Every row gives one point. A path goes straight from each point to the next, and from the last back to the first. The post is the endless flat space through its rows: a point in 2 columns, a line in 3, a plane in 4, and so on, so that a path can go around it. Count how often the path circles the post. Going back the other way cancels.

Post (2 x 3):
4	2	14
5	13	-60
Path:
47	-18	-54
4	-31	5
-40	-28	-19
-51	-5	-62
-10	-16	-42
28	-20	-19
29	14	-36
30	60	-49
34	22	8
Times around: 0

Post, 7 rows:
-14	-25	-53	-3	42	-73	-78	21
10	-14	-19	-13	-1	-61	-19	78
-7	28	17	60	-65	12	16	17
-10	28	-39	-41	-5	82	10	-46
4	40	50	9	-28	48	1	-12
-15	11	9	-5	-65	-6	19	-65
-2	21	-27	-17	54	19	20	-13
Path, 7 rows:
-20	37	-11	31	-18	-9	3	15
-63	-9	-56	34	-9	-4	-10	-32
-33	-11	51	9	-33	9	-23	-8
-32	5	-19	-33	3	-23	-62	38
-13	38	-21	-7	11	10	-61	30
6	24	-1	8	-3	-23	22	-34
9	67	-33	-6	-28	-19	14	-9
Times around: 0

Post, 11 rows:
7	5	42	39	-14	-58	50	-40	-68	-56	-42	35
10	13	11	19	64	-61	38	-2	-67	11	-11	21
-12	-1	-41	19	-19	-48	90	-29	-58	-25	-19	-9
-4	-5	-68	21	-41	-1	-28	25	-1	-8	-38	15
16	9	8	36	6	20	68	25	-30	-11	-11	28
3	-14	11	56	68	-2	19	-36	13	-15	10	-18
30	-5	48	7	7	10	-35	-5	69	84	67	-40
-1	9	32	-43	25	35	-26	7	2	-11	45	-44
-22	9	-10	30	-16	30	-2	-29	-48	33	-38	-4
24	8	36	-12	59	-1	14	-75	11	26	53	49
21	-30	53	-47	56	42	-37	-16	103	89	-1	-25
Path (9 x 12):
-17	13	36	-8	5	11	-14	-5	-16	-34	-36	19
-12	35	4	12	40	2	-20	-13	1	23	-6	-18
45	20	-46	14	-3	6	3	11	15	-25	-37	20
28	-33	8	1	-23	-8	5	-44	-51	40	-46	-37
3	-29	43	9	9	46	-12	-38	11	19	8	-26
2	-9	49	31	-14	-39	-7	-7	-8	-6	38	-18
-6	-22	42	5	30	-4	22	-12	-39	-8	0	8
14	-26	23	29	30	9	73	-4	-5	28	38	20
-47	-26	59	-2	58	18	8	28	-16	50	-9	-16
Times around: 1

Post:
-28	-4	-15	-36	17	2	-14	23	26	-28	47	26	42	3	-43	40	-40	-5
-34	45	21	1	-1	-14	11	-10	-15	19	-19	24	-21	-50	11	-22	-48	17
40	31	13	-31	1	41	31	13	3	41	38	3	25	-12	-5	-14	7	2
15	7	4	-39	1	53	-36	-18	-39	-12	16	12	-53	1	-6	37	-15	-10
1	23	4	7	-38	30	35	15	-27	-37	-10	-35	28	-65	-47	27	-5	-19
16	12	-56	-33	103	-12	-35	-7	-18	-32	-33	-48	81	-12	36	64	19	-28
28	18	24	-42	-10	17	7	-1	-26	-55	21	8	2	26	-14	6	-35	32
56	28	32	-12	-30	-1	-32	35	44	-56	43	19	-6	20	-32	-26	11	-17
19	2	-50	-26	-23	10	-91	-61	-50	53	10	-9	7	-4	-8	22	-38	20
30	-14	18	-4	-19	-14	-21	-68	-4	8	-20	37	-20	17	-19	19	-8	7
0	8	39	13	-1	14	-4	24	-36	23	-12	-18	-11	-29	-47	6	-2	38
-21	13	31	-71	25	-27	-28	-33	-45	24	-32	7	11	-44	-39	-23	-5	9
6	-1	13	-21	20	-16	30	-20	-1	1	1	-56	-33	-45	-45	-1	-36	3
-79	64	-146	-40	-67	-28	54	108	-21	12	-69	-26	9	35	38	40	40	-25
7	-5	35	0	-34	-35	12	2	-57	26	-15	-47	-19	-9	7	35	-31	-22
3	-14	13	35	-22	-9	3	-41	-62	-9	42	-16	-21	-13	-28	8	13	-5
-27	39	-21	61	-33	8	52	53	-20	7	-17	-27	-12	3	-67	-45	-46	-61
Path, 20 rows:
-8	8	-6	-21	-7	-18	10	-49	-33	39	-51	-72	28	-25	-39	17	-35	-3
6	16	-41	-20	-70	-16	-51	3	-37	35	-6	-94	11	-12	-5	-53	-9	-33
45	7	-7	-57	-17	15	-18	16	38	35	12	-21	-10	-16	7	-3	-25	13
50	48	10	-18	11	-11	19	7	6	-28	-8	-1	5	27	43	-56	-80	-1
-8	-41	-20	8	-34	29	-28	-86	-6	-27	13	7	-15	30	-48	-23	-58	-36
-54	-17	35	-26	-9	-56	7	-36	-18	-55	-10	-21	-64	26	1	39	5	39
6	11	-8	-32	10	32	-4	-11	-20	20	14	-17	-5	20	-2	83	-4	-4
8	53	19	-56	-7	22	45	59	-2	-1	15	27	-26	-2	-37	21	-29	-15
34	36	65	18	-30	-2	2	9	-6	-34	-18	19	-45	-51	24	30	-42	-15
21	31	-47	-18	-28	15	38	-20	-42	26	40	12	-27	14	-35	25	-55	-26
-48	40	-37	-69	34	12	-39	1	-13	-1	-27	40	7	23	-43	51	-31	-12
-15	46	-67	-16	-8	31	-22	-20	10	10	53	1	51	-30	12	23	11	-17
-43	27	1	-44	24	26	34	3	-39	34	-46	3	78	-20	0	-18	10	-19
-25	31	-32	0	-27	20	5	25	-10	22	45	-20	-37	20	-2	-4	-27	36
-11	66	-59	-14	18	5	28	13	-28	7	38	-32	23	-5	25	-18	-1	-21
-49	62	29	27	-12	-7	27	85	-58	-19	26	42	0	-51	-26	44	26	55
-30	-2	-63	-4	-5	41	-14	-24	-73	25	13	30	-19	4	-31	32	-49	-8
13	-1	-14	-51	17	-2	-40	-10	-12	-2	21	2	-33	-42	-19	-6	-62	5
-11	21	60	23	-25	-70	-36	14	-52	-23	-10	-5	-53	-38	-29	-13	-13	30
-23	90	-33	-10	6	-3	19	12	-81	18	-13	-47	40	1	-21	-13	-22	-46
Times around: 0

Post:
-1	10	-1	-12	24	-33	-41	14	-97	-12	54	-33	-26	37	-40	97	-22	11
-17	0	36	-25	-2	51	3	-1	46	30	5	20	-21	-19	41	20	-29	19
-60	4	-15	56	11	29	-38	35	-11	-56	40	48	11	40	-19	-76	61	7
-45	-28	10	-27	11	15	20	-14	45	-10	9	8	8	-56	26	20	79	-34
-75	-14	-39	29	-4	-12	8	25	19	-9	8	25	-20	89	59	-39	24	-45
-7	-29	-30	-20	27	15	38	-11	19	24	-17	8	30	-39	37	-7	29	69
4	-11	5	-45	10	-10	-40	26	-78	13	-20	-54	50	2	-41	76	-86	-30
-48	-16	-23	35	-45	-51	-43	-7	5	-47	7	62	-14	3	21	-37	31	-3
-32	-43	10	-32	-12	-32	-10	1	-33	5	38	-6	15	59	-96	53	-27	3
-35	9	-8	42	-13	-33	-13	-9	6	29	32	-7	-30	25	-8	-85	49	-31
-24	4	-38	-32	-10	34	-61	-27	-31	65	-34	-23	-11	65	-64	80	11	-27
-43	-28	4	98	-22	-16	-22	34	41	-29	-15	-25	-24	48	19	-16	31	5
-71	-16	-13	35	52	-16	-29	36	9	21	-23	46	-42	11	-21	-23	18	-14
7	-39	-5	-29	29	-7	-45	-18	-29	-42	-8	-52	-39	50	-31	17	-37	-11
-22	-19	50	-7	14	23	44	-14	-41	10	-36	66	11	-1	4	-17	60	7
-26	9	50	-25	58	-2	7	-50	57	19	-25	63	54	-10	53	-2	59	20
-44	-9	-25	78	12	-3	17	-38	10	-36	26	44	-9	23	7	-29	-6	-28
Path (26 x 18):
-35	-32	-21	-61	48	0	-47	-22	23	30	-15	48	6	44	11	-4	-21	-9
-36	-8	24	55	12	14	-30	19	-41	30	-9	4	-20	17	38	-23	28	17
-28	-61	-21	13	62	-10	-4	12	22	4	-16	27	25	39	-18	28	-9	21
6	5	-27	29	-33	-19	-1	5	-5	-12	23	-16	23	5	16	-37	20	-27
-15	13	-9	7	-4	-24	-8	-2	-21	-50	-10	-19	15	-9	-25	-30	-9	-27
-48	22	-29	40	37	9	9	-46	20	-12	37	32	34	21	-29	-18	-3	35
-34	-29	-24	-38	-16	22	5	-8	-64	69	-46	-29	60	1	-28	-27	64	5
-35	-59	-34	18	44	42	-11	-9	29	15	-1	26	-21	26	32	-6	12	64
10	-69	12	43	50	18	11	-29	-19	10	3	12	-17	48	-24	-8	11	9
-56	-39	-20	19	20	45	-16	-9	25	10	-15	4	15	25	0	8	-51	-15
-83	1	-23	0	-21	-9	-8	-51	-22	-8	43	37	-23	4	-13	-2	23	-26
-27	19	-35	28	-40	-26	-15	37	6	-19	-39	-28	-3	32	35	-2	9	57
-17	-21	25	44	-3	-40	11	15	4	3	-5	-24	-33	67	-73	-15	21	-5
27	-2	5	31	2	-40	-41	7	15	-3	2	4	12	43	28	-35	-15	-45
-36	-34	-1	44	-19	-8	-37	14	-49	26	-8	35	22	38	3	-24	39	-53
-37	-67	23	-54	27	-1	19	-31	-43	-28	56	-49	-44	54	19	15	-17	-14
-49	-18	-13	-16	-11	25	-20	3	21	-2	-34	-32	13	37	39	-23	-11	-28
-46	-31	13	-95	-2	40	21	15	-18	-47	0	5	-4	38	-27	31	6	-2
1	10	-38	21	8	-20	38	40	-54	31	62	1	-46	56	-83	-22	31	43
-23	-3	-24	72	-1	-17	6	37	-15	32	-2	23	44	67	11	-12	38	12
-34	-48	-35	20	15	-26	5	-35	-2	9	-41	3	27	26	25	10	20	-63
-45	-13	-1	45	23	14	-22	7	-34	-9	-21	-5	15	63	-1	5	23	14
-12	-6	-24	-25	32	43	-3	7	-71	-25	-10	-41	-3	8	-6	15	67	44
-27	-7	-18	-30	-20	-33	35	-30	35	6	58	20	32	14	2	44	15	73
26	2	-6	22	-18	-37	-14	-7	-13	33	-26	-7	-59	-12	-6	-18	43	-12
5	-47	-8	-33	35	-43	-21	-3	-38	-5	12	29	-60	49	-10	3	66	-4
Times around: 2
